Rows are points. Any point is a mix of the corners, with weights that add up to 1. It lies inside the corners' shape when no weight is negative. Is each point inside? If not, which corners have a negative weight?
In the rows, zero is written as 128.

Corners:
(1): [128 101 158]
(2): [106 178  26]
(3): [103 116 183]
(4): [100 105 103]
Points:
[118 122 105] -> outside (3)
[100 137  80] -> outside (1)
[106 169  43] -> inside
[ 98 126  96] -> outside (1)
[102 111 101] -> inside
[119 125 116] -> inside
[116 131  86] -> outside (3)
[119 139 121] -> outside (4)

Corners:
(1): [161 152 141 103 135 149 137 153]
(2): [148 119  98  11 112 163  15 131]
(3): [146  98 150 168 197  84 124 122]
(4): [132  84 113 140 170 110 201 113]
(5): [ 87 155 136  38 108  94  20  94]
(6): [ 91 102 172 149 172 167 146 168]
(7): [136  66 151 155 100 147 140 193]
(8): [ 86 140 112 177 112 156 134 172]
(9): [112 123 148 163 117 177 155 118]
Points:
[127  98 123 133 154 126 165 123] -> inside
[115 116 141 124 121 138 112 137] -> inside
[147 136 126  60 147 110  91  98] -> outside (6, 7, 8)
[127 112 135 109 137 118 103 143] -> outside (9)
[136 114 140 139 160  67 105 127] -> outside (2, 6, 9)
[102 137 136  72 123 108  59 111] -> inside
[134 119 141 143 130 128 151 104] -> outside (2, 6, 8)

Corners:
(1): [101 148 118  90  99  73  40 213 173 103 176]
(2): [147 133 116  85 178 143 136 104  98 161 110]
(3): [ 98 198  86 139 116 152 138 167 102  83 136]
(4): [125 126 102 123 160 152  78  87 110  70  96]
(5): [ 65 169 150 100  93 115  53 115 179  90 212]
(6): [161 114 156  39 172 186 144 176 179 162 105]
(7): [145  52 208  97 120 128  90 170 210 208 147]
(8): [136 125  71  89 162 176 191  84 140 102 106]
(9): [194 114 181  38 136 188 172 155 135 156  74]
(10): [115 137 135  83 179 130 180 113 110  90 108]
(11): [161  78 170  76 126 146 117 188 132 132 167]
(12): [188 176  92 123 195 148 144 104  91 100 104]
Points:
[132 127 137  98 137 141 112 142 145 116 135] -> outside (2)
[130 137 122 100 152 144 116 121 131 114 114] -> outside (11)
[133 133 139  90 135 136 118 153 143 125 144] -> outside (4)
[134 119 141  81 136 123  96 159 156 130 141] -> outside (3)
[145 118 152  85 141 146 110 156 142 130 130] -> outside (8)
[123  99 143  79 144 135 108 139 157 128 140] -> outside (3, 9, 12)
[140 138 132  91 148 133 145 135 117 132 130] -> outside (4, 6)
[114 119 124 107 141 131 111 126 131 109 139] -> outside (6, 9, 12)

Corners:
(1): [143 157 117 145 129  90  86  93  84 149 116 129  55  68 162 134 158  93]
(2): [ 39 108 111  64  38  99 146 118 185 247 147  84 120 190 129  63  98 145]
(3): [171 198 125 136 150 128  82 108 115 152 141 134 101  37 113 115 101  88]
(4): [149  90 128 185  56 128 125 131 184 145 120 122  50 153 127 125 120 153]
(5): [ 87  70 144   8 104  79 118  98 147 154 165  82 145 168 114  56  53  87]
(6): [142 138  93 153 166 111 145 142  81 136 123 192 107  51 120 103 114  96]
(7): [172 143 156 167 145 109  87 108 150 144 173 211 117  13 129 142 154 123]
(8): [ 93 177 191 181 123 143 143 144 121 138 122 158 114 159 130 137 150 105]
(9): [ 87 103  78  56  53  94 107 123 142 195 140  79 169 175 115 142 146 107]
(10): [162 128 134 133 138  69  59 113 114 183  81 152 155  46 135 112 107 150]
(11): [110 120 141 165 148 132 139 108 182 165 141 126 120 145 154 158 116 135]
(12): [107 137 124 137 171 106  60 172 121 158 132 142  84  78 129 136 122  91]
(13): [ 69  87 130  37  88 125  98  78 154 151 114 104 120 145 116 108  92 154]
(14): [ 63  80  95  71  98 102 108 103 186 140 105  63 163 145 104  60 131 105]
(15): [100  86 112  56  92  61 149 114 177 184 143  90 118 130  64 123 109 106]
(16): [ 64 135 167 149  76 127 163 142 167 103 135 104  86 128 176 142  70 117]
(17): [154 112 181 147 129 147 148 151 104 123 122  81 129  94 145 131 148 168]
(18): [155 139 119 113 145 103 185 186 188  96 126 108 104 146 147 125 163 181]
(19): [116 158 123 192 125  96 154 121 113 111 174 114 101 135  88 123 117 161]
Points:
[ 94 127 138  99 107 105 111 111 132 166 132  90 130 123 124 119 105 114] -> outside (4, 6, 7, 18)
[107 128 124 120 109 106 117 122 139 149 131 112 114 118 127 120 124 116] -> inside
[ 75 128 119  90 122 107 143 134 171 148 158 115 129 152 113 118 107 114] -> outside (1, 4, 10, 17)
[124 132 127 130 126 106 126 122 145 148 133 120 104 114 132 127 127 126] -> inside
[116 117 128  66 114  88 129 106 125 131 134  95 134  97 112  76 104 135] -> outside (4, 8, 9, 11, 12)
[162 160 117 196 156 117  99 141 116 128 122 152  99  53 154 143 153 118] -> outside (2, 5, 8, 13, 15)

Corners:
(1): [103 145  63 184 189 205  88  94 151 186 177 155 159 125 101 131 149  68
 141 182]
(2): [106 103 193 112  99 191 199 170 128  70 163 142  79  76 172 155 153 202
 104 122]
(3): [127 131 196 175  74 135 146 159 107 161 103 129 161 118 105 120 105 206
 158 108]
(4): [ 78 140 120 136 120 104 147 134 152 101 186 114 207 156  95 151  83 188
 198 117]
(5): [105 142 139 123 161 127  98 106 125 147 108 106 169 219 213 147 129 128
 195 162]
(6): [172 159 106 143 181 141  45 144 141 104 153 167 131 164 127 122 185  45
  97 137]
(7): [ 86 143 213  91  67 137 180 112 152 113 113  87 143 121 150 126  85 184
 120 106]
(8): [185 106  67 126 142 177 138 153 127 188 174 163  87 129 117 153 128 107
 113  85]
(9): [186 176 101 174 178 136  64  70 165 113  95  90 150 168 162 145  85  71
 161 174]
(10): [ 91 156 162 114 119 155 141 158 145 104  88 128  87 121 122 131 127 186
 189  69]
(11): [121  90 150 169 147 192 116 239 105 125 150 111  37  72 165 140 169  92
  97  57]
(12): [106 117 121 145 202 154  97 105 131  88  94 154 124 198 146 148  62  46
 129 200]
(13): [ 96 159 124 135 131  44 132 145 128 190  64 145 148 135 114  55 129 188
 107 134]
(14): [134 130 127 182 170 111  80 148 139 155 159 221 115  94 135 129 107  79
 117 139]
(15): [126 100  85 136  97  75 177 151 155 155  97 168 151  78  88 121 170 129
 130 118]
(16): [144 118  84 190 168 159 154 173 121 128 171 191 132 102 163 123 149  60
  73  13]
(17): [124  88  66  86 141 147 117 184 177 168 103 142 183  70 119 125 126 214
 143 131]
(18): [173 187  66 118 107 184 108 148  87 151 174 164 114 136 129 126  87  64
 112 176]
(19): [108 192 209 100 149 101 204 175 152 145 103 100 188  86  98  86  88 195
 163  80]
(20): [ 66 134 186 130 125  94 149 177  99 141  99 117 172  68 123 165 126 230
  98  93]
(21): [144 145 110  82 181 157  88  68  93 122 135 129 137 137 141 101  89 157
 181 174]
Points:
[124 133 128 140 144 134 123 141 132 140 129 142 144 124 135 127 120 136
 133 130] -> outside (10)
[112 131 135 129 150 141 126 142 139 132 127 130 133 122 134 132 124 139
 142 130] -> outside (3, 16, 18)
[120 135 128 140 142 162 134 161 139 120 137 149 121 102 148 141 133 105
 113 127] -> outside (3, 4, 8, 13, 21)
[118 134 135 150 127 146 136 135 122 134 130 139 123 125 139 135 115 134
 136 122] -> outside (6, 17, 19)
[120 144 134 142 161 145 123 147 120 141 161 154 129 124 136 129 126 106
 112 121] -> outside (3, 9, 10, 15, 17)
[150 135 115 137 167 139 100 139 122 133 141 150 132 147 151 122 109 112
 142 141] -> outside (1, 7, 10, 15, 20)
[119 131 142 141 129 140 135 145 129 132 124 139 136 125 127 131 116 149
 139 124] -> inside
[115 120 158 133 125 165 149 181 130 115 127 124 113 111 155 151 101 148
 132  99] -> outside (1, 6, 13, 15, 21)
[142 139 103 141 151 148 117 145 139 149 137 151 129 123 113 121 121 106
 132 116] -> outside (2, 5, 20)
